Every row gives one point. Each table stands for the endless flat space through its points: a line for two points, a plane for three, and so on. The two share one point or none. Which?

First (2 x 3):
[[-25 -37  22]
 [-33 -33  58]]
Second (2 x 3):
[[-18 -26  41]
 [-21 -32  35]]
They share: no point

First (4 x 6):
[[ 26 -29 -21  41  19   4]
 [ 46  39   9  10   8   5]
 [ 44  15  37  43  11  44]
 [ 16 -35 -55  35  19 -26]]
Second (3 x 6):
[[26  9 -5 24 21  6]
 [23 12  4 14 31 13]
 [32 36  4 36 45 15]]
They share: [ 29   6 -14  34  11  -1]

First (6 x 8):
[[-92  18  -3  74 -25 -40  -9 -11]
 [-45  26  28  27 -13  30 -38   9]
 [-89 -11 -16  87 -18 -37  14  -5]
 [-20  19  51   2 -15  74 -18 -20]
 [-26  30  15  38  23   9 -44  20]
 [-22  11  41  12 -10  66 -12 -16]]
Second (2 x 8):
[[-31  20  50  31   2  20 -26   3]
 [-24  16  59  31  -6  25 -20  -5]]
They share: no point

First (6 x 11):
[[ 22  29 -73  51  10 -15 -38 -59  51 -13  58]
 [ 33  24 -34   2 -30 -76  24 -68   5  -7  64]
 [ -1  40 -14 -38  -5 -65  15 -51  -5 -53  61]
 [  2  24 -35  22 -20  17 -52 -23  62   1  41]
 [ 26 -26 -11  -3 -63 -35  10 -33 -11 -50   9]
 [  9 -28 -40  44 -67  -3 -21 -25  51 -27  19]]
Second (2 x 11):
[[ 44  15  -4 -30 -14  -4 -31 -19  -5  -9  17]
 [  8  55  28 -26 -50  -8 -15 -51 -17  31  37]]
They share: [ 35  25   4 -29 -23  -5 -27 -27  -8   1  22]

First (6 x 12):
[[ 15  11 -76 -32 -96 -80 -58  54  -3 -45  -6  11]
 [ 53 -41  27  42 -65 -59 -51  19   6  -9 -39  59]
 [  5  11  -6  36   7 -58  13   5 -32 -22 -55  49]
 [-33  47   2 -42 -32 -16 -70  34  13 -19  10 -65]
 [ 52 -61  50  61 -34 -47 -19  -5  -9 -24 -56  70]
 [ -1  -7 -31  19 -13 -68  17 -13 -45 -45 -32  48]]
Second (6 x 12):
[[ 23 -43   6  30   3 -16  -8  13 -13 -37  -2  24]
 [-37 -38 -40  -1 -29 -58 -20  37  17 -65 -57   9]
 [ 35 -50  36  34  42 -31 -23   8 -21 -12  17   8]
 [-28 -28 -29 -16 -43 -28 -28  39 -12 -42 -41   5]
 [  9 -26   4   8 -31 -32 -53 -12 -24 -15   9  19]
 [  2  43  27   7 -87 -22  -6   1 -18 -32 -26  32]]
They share: no point

First (5 x 18):
[[  34  -24   -6   33    4   -4   -3   10  -23   64   14  -12    5   13
    45   48   25  -16]
 [  21  -11   35   75   37   32   29    5  -23   75   33  -29    2   12
    42   75   23  -49]
 [  13  -13   26   10  -37   -3  -15   -7   24  -15  -22   71   13   -4
    30   19   -1   47]
 [  10   34   -8  -34  -81   -2  -30  -33   44   20  -64   22   39   27
     0   35    6   59]
 [  42   14  -17  -59 -107  -17  -30    7   35    4  -53   56    4   15
    22   -1   20   57]]
Second (2 x 18):
[[ 42  -9 -18  -9 -36  18  15 -12   3  21  -3   5  16  19  46  52  34  19]
 [ 36  -4  -8  -3 -37  10   4  -5   5  30  -9   9  12  17  38  44  27  15]]
They share: [ 30   1   2   3 -38   2  -7   2   7  39 -15  13   8  15  30  36  20  11]

First (3 x 20):
[[ 13 -29  19  38 -45 -30 -10   4 -23 -42   6  -6 -36  16  22 -15   9  46
    5  39]
 [ 28 -65   7  38  -3 -27 -25  16 -41 -27 -33 -30  -6  13  -8 -12 -12  31
  -13  39]
 [  2 -20   2  26 -47 -40 -14  -3 -32 -50 -14  11 -46  -4   2 -16  -8  30
    8  36]]
Second (3 x 20):
[[ 19 -38  29  27 -25 -39 -20  12 -41 -15 -14   8 -17  41   7  -8 -10  60
  -23  29]
 [ 16 -46  -6  59 -43 -17 -11   6 -11 -71   7 -51 -41 -29  20 -28  16   8
   33  53]
 [ 15 -41  36  62 -49 -71 -54  50 -47 -13  14 -17 -26   9   9 -50 -52  29
  -25  15]]
They share: [ 18 -41  15  38 -31 -29 -15   8 -29 -37  -7 -14 -26  15  12 -14   2  41
  -1  39]

First (3 x 24):
[[ -6 -17 -30  33 -62  -1 -18  26 -13 -40 -43  46 -16  62  34 -59 -30   3
  -14   2   8 -19  61 -22]
 [  3  60 -39  12 -21 -32 -30  31  55 -13 -13  35   9 -12 -44 -34 -36  -2
  -24 -35  56 -20  16  32]
 [ 12  85 -30  -3  -8 -37 -24  20  77  -4   5  34   8 -34 -68 -17 -24  -9
  -20 -40  74 -31   1  56]]
Second (3 x 24):
[[-33  54 -62  59 -18 -62 -43  41  55  21 -54  56  12  29   1 -48  20 -21
   -9 -57  34 -20  45  29]
 [ -9  14 -30  27 -46 -26 -19  41  27 -23 -18  64 -20  17 -23 -16 -24 -13
  -25 -25  70 -24   5  13]
 [ 48  19   6 -39 -50  32   3  -4   8 -70  20  13 -16  -4 -35 -35 -81  21
  -23  26  38 -31  25   5]]
They share: [  3  34 -30  15 -35 -19 -21  23  32 -22 -19  40  -4  14 -17 -38 -27  -3
 -17 -19  41 -25  31  17]
